Each row of a before or after table is a point. One or more steps were done to the points. Then noise was added and the rows were shuffled. The steps act on how far a point lies along the listed directions, d1 being the first. Write out the steps. A step turns or swaps two directions, mirrors them in a line or flattens them onto one, adds a multiple of one to another, or multiplies one. Angles are multiples of 10 degrees, from the lower direction toward the higher: turns from -170 to 170, lines from 10 to 170 but not 90. Use the fewest steps. Two steps may share a direction if one is a turn and the other turns, adds or multiplies; they go together, in the order done. Otherwise the lowest direction goes first.

Directions:
(1): [-35 -40   7]
(2): [-19  25  43]
(3): [-36  26 -31]
Before:
[[-22 -20 -11]
 [ -9 -42  -7]
 [-35 -18 -16]
 [-25   9  38]
 [ 13  31  47]
 [  6 -23  -3]
 [-22 -14 -13]
 [-21  -2  13]
 [ 46  25  17]
 [ 16 -29 -11]
 [ 60   0   3]]
After, 11 rows:
[[ 54  -7 -37]
 [-25  -3  -1]
 [-14  -7  25]
 [-37  -8  12]
 [-18 -38  -8]
 [-26 -12   3]
 [ 50  14 -16]
 [  2 -24 -22]
 [ 41  12  34]
 [  1  -3  47]
 [ -4 -20  -8]]
Steps: add 0.3 times d1 to d2; turn d2 and d3 by -40 degrees

Directions:
(1): [-20 -42 -16  18  54 -41   2 -19]
(2): [-48   7  51  26   1   6 -45   2]
Before:
[[  0   2  -1  10 -17  -8   5  -2]
 [ 34  25 -11 -16 -42  20  17   8]
 [-17  41  43  -2 -44  30 -38  15]
 [ -6  -9  -6  10   5   4  17  -7]
 [  0  -9 -23  -7   4  -7   6  -3]
 [ -7   9 -11 -11   6  -6  -6   8]
 [-55   5  60  25  29 -15 -37  -1]
 [-42 -10  20   2   6  -1 -20   3]]
After, 8 rows:
[[-28  14  35  23 -21   7 -40   1]
 [ -3  -8  -5  11   8   2  21  -8]
 [ 58  26 -32 -43 -11   2  52  10]
 [-10  11 -11 -16   8  -9  -7  14]
 [-14 -14  -8   3   2  -6  -6  -1]
 [  4  -2   2  12 -16 -12   2  -2]
 [ 16  -2 -23 -29 -12  11  22  13]
 [ 20  42  13 -23 -58  36 -10  21]]
Steps: mirror d1 and d2 in the line at 160 degrees

Directions:
(1): [ 19 -25 -11 -21 -20  25  23  -1 -33  60 -39  -1]
(2): [-36  30 -29  51   7  21  26  23  15  35  10  21]
(3): [ 10 -30 -15 -15  37 -58   0   7  22  41  23  21]
(4): [-18  -1 -23 -11  42 -15  47  -3 -30 -40 -36  20]
(5): [-22   5 -27  -5 -34 -34  37 -30  19   3   4 -56]
(6): [ -1  50 -11 -16 -41 -36 -17 -18 -21   6  -5  49]
Before, 12 rows:
[[ 21  -3   4 -10   8  24  16  -3 -40  -4 -30   5]
 [-25  14 -26   8  14 -19  60  -7  -9 -31 -21 -12]
 [ 18 -24  38  -9   0  29 -26   8  17 -29   9 -14]
 [-17   9  -4  13  19  17  24  16   6 -16 -15 -19]
 [-23  26 -22  21   6   5  21  -4 -13 -14   8  -1]
 [ -1   3  30  32 -20  20 -48  -6  20 -24  37 -38]
 [-20  19  10   3  -1  19  -7  -8 -10 -40  -4 -19]
 [-16   8  16  21  14  -8 -18   0  47 -22  45 -23]
 [  7  16  14   3 -12  -5  -9 -16  27 -17  20  -5]
 [  1 -13  -9 -20  -7   1  24 -18 -29  -8 -25 -33]
 [ 20 -11  13  14 -20  32 -19   3  -1  -2  14 -32]
 [ -2  -5  -8 -11  -7  -8  19  -8   3 -16  -8 -15]]
After (12 x 12):
[[ -5  19   7 -10 -13  26 -11  -8 -33  -8 -21   6]
 [ 14  22   1   2 -37  -6 -24 -11 -10  -6  13   0]
 [ 13   7  11 -34 -44 -15 -13 -19  -2  -2  -5   5]
 [  5   3   8  -5   8   0  -9   5   0 -27   0  19]
 [ -1  14   0  13  30   9  17  18 -22 -22 -17  39]
 [ -5  24  -4   0  -7 -19  16 -22  -4 -40   3 -25]
 [ 19   7  15   0 -41  21 -38 -11 -30  28  -6  12]
 [ -7  32  -8  -2  -5   0   7   9 -14   9 -22  24]
 [ -6  11 -13  17  10  32  14   8 -31  11  -5  15]
 [ 24  -4  19  -6  -2  27  -6  -4   1  11  -5  11]
 [ 21  -4   9 -15  -5  21 -15   9 -20  57 -12  39]
 [ -6  20  11  -4  14 -19 -23  -8  -8 -57  12   5]]
Steps: turn d1 and d5 by 150 degrees; add 0.5 times d2 to d1; mirror d3 and d6 in the line at 170 degrees; multiply d4 by 0.7

Directions:
(1): [ 15   2  -9   4  -6  17 -29 -49  20  12   6 -24   6  -8  23   1   9  46
 -49 -25  18  -5 -32  44]
(2): [ -8 -24 -26  18  -6   6  12 -22  -9 -26  33  17  -9 -27  16 -23  60  18
   7  20 -50 -13 -19 -26]
(3): [-25 -28  16  11  -5  -3  10 -10 -42 -17 -59 -29  44 -19  -7   6   5 -18
 -19   1  -9  32 -40  -6]
(4): [ 10 -26  -8   8 -13 -28   1 -33 -26  12  12 -49 -44  17  45  30   2 -29
   4  -3  24   0  15 -33]
Before (13 x 24):
[[  5 -19   6   3  -5 -22   3 -22 -20   7  -6 -47 -31  18  46  23  -1 -27
    2   6  24   3  16 -23]
 [ -1 -26   7   4  -6  -6  11 -40 -32 -13  -8 -35   1 -13  25  20  33 -15
   -8  -5   5   4 -16  -8]
 [-16  -5   2  -2   2  12   2 -10  -2 -16  -2  17  16  -9  -4 -15  21  13
   -2   9 -29  -2 -15  -2]
 [ 10  -2   4  -7 -10  -3 -23 -20  12  13  -7 -29 -12   8  30  20 -16   1
  -29 -35  42   3  -8  28]
 [-10   7  14  -7   4   4  12  27   4  -6 -30   4  20   8 -24   1 -33 -28
    4   2   7   1   6   6]
 [-13 -13  -2   3  -4   4  12 -23  -5  -6   2  -2   3 -21   4  -7  36   9
  -15  -7 -20   3 -28  -1]
 [  8  26  21 -12  11  -4  -1  31  15  11 -22  12  23  13 -25   2 -33   3
    4  -3   9  -6   8  22]
 [  6 -13  -5   6  -1  -8   1 -20 -11  -1  -9  -1   6  -2  14  -4  23   1
   -4  -2  -9   7 -13  -9]
 [  0 -10  -5   0  -6  -1   5  -9   6 -10   0   4  12  -7   9 -10  -6   6
  -11  -3 -10  -7   1 -11]
 [ -7 -29  -2  11 -16  -2  -4 -25 -31 -10 -26 -31  -3 -18  10   6  19 -14
  -17   2  -1   8 -28 -14]
 [-21 -24   0   4  -3 -11  16   7 -34 -13 -26   4  14 -12  -8 -11  22 -16
   -1  10 -19  18 -31 -14]
 [ 14   5   4   0   0  -6 -11   0   8  15  -3  -8 -21  14   1   9 -20 -14
    7  -4  25 -11  25  -4]
 [ 14  -6  -7   2 -14 -29  -6 -17  -9  13  12 -32 -42  17  17  18  -5 -15
   -1   0  19  -5  22 -24]]
After (13 x 24):
[[-16 -15   3   4  -3   2  16 -18 -12  -8  -7  -4   8 -22   0  -6  32   0
  -12  -4 -21   8 -28  -6]
 [ 13 -13  -4   3 -18 -35  -5 -22 -19  16   3 -49 -42  20  24  27  -9 -26
   -4  -2  28   0  21 -27]
 [ -1 -12 -24   4  -4   0   1 -14   0  -3  27  20 -15 -11  11 -24  42  24
   -6   6 -23 -10 -23   0]
 [ -1 -12  -3   0  -6  -1   4  -8   5 -10  -5   2  15  -8   8  -8  -8   5
  -13  -3  -8  -4  -2  -9]
 [  7  18 -10  -8   4  14   6  16  34  -3  25  31  -9   8 -11 -16  -8   2
   12   6  -6 -28  18  10]
 [  9 -24  -1   5  -8 -27   6 -28 -21   9  13 -51 -52  22  60  26   8 -30
   10   9  23  -6  25 -36]
 [-15  -1   3  -4   2  17  -4 -14   3 -13  -9  13  23 -10  -5 -15  17  20
  -12   2 -23  -2 -22  10]
 [  6 -15  -6   7  -2 -10   3 -17 -11  -1  -7  -2   2  -3  15  -4  25  -2
    0  -1  -9   8 -12 -13]
 [-13 -19  10  -5  -6 -25  17  28 -23  -9 -15  -5 -16   8   9  17  -9 -57
   29  -1   8  12  20 -37]
 [  1 -28  -3   5  -7 -12  19 -37 -33 -14  15 -24 -19 -11  30  17  44 -22
   11   6  -6  -5  -2 -27]
 [ 10  30  13 -13  14   0   4  39  26   5   4  35  10  10 -27  -8 -20   9
   20   6  -7 -18  19  14]
 [ -3 -30 -17  14 -14  -6   5 -21 -23 -13  12 -12 -29 -16  19   0  38 -13
    5  13 -19  -9  -9 -34]
 [ 13   2   6   0  -1 -11 -10   0   2  15  -4 -12 -22  15   2  11 -21 -22
    9  -3  25 -10  28  -8]]
Steps: turn d2 and d3 by -70 degrees; turn d1 and d3 by 130 degrees; multiply d4 by 1.3
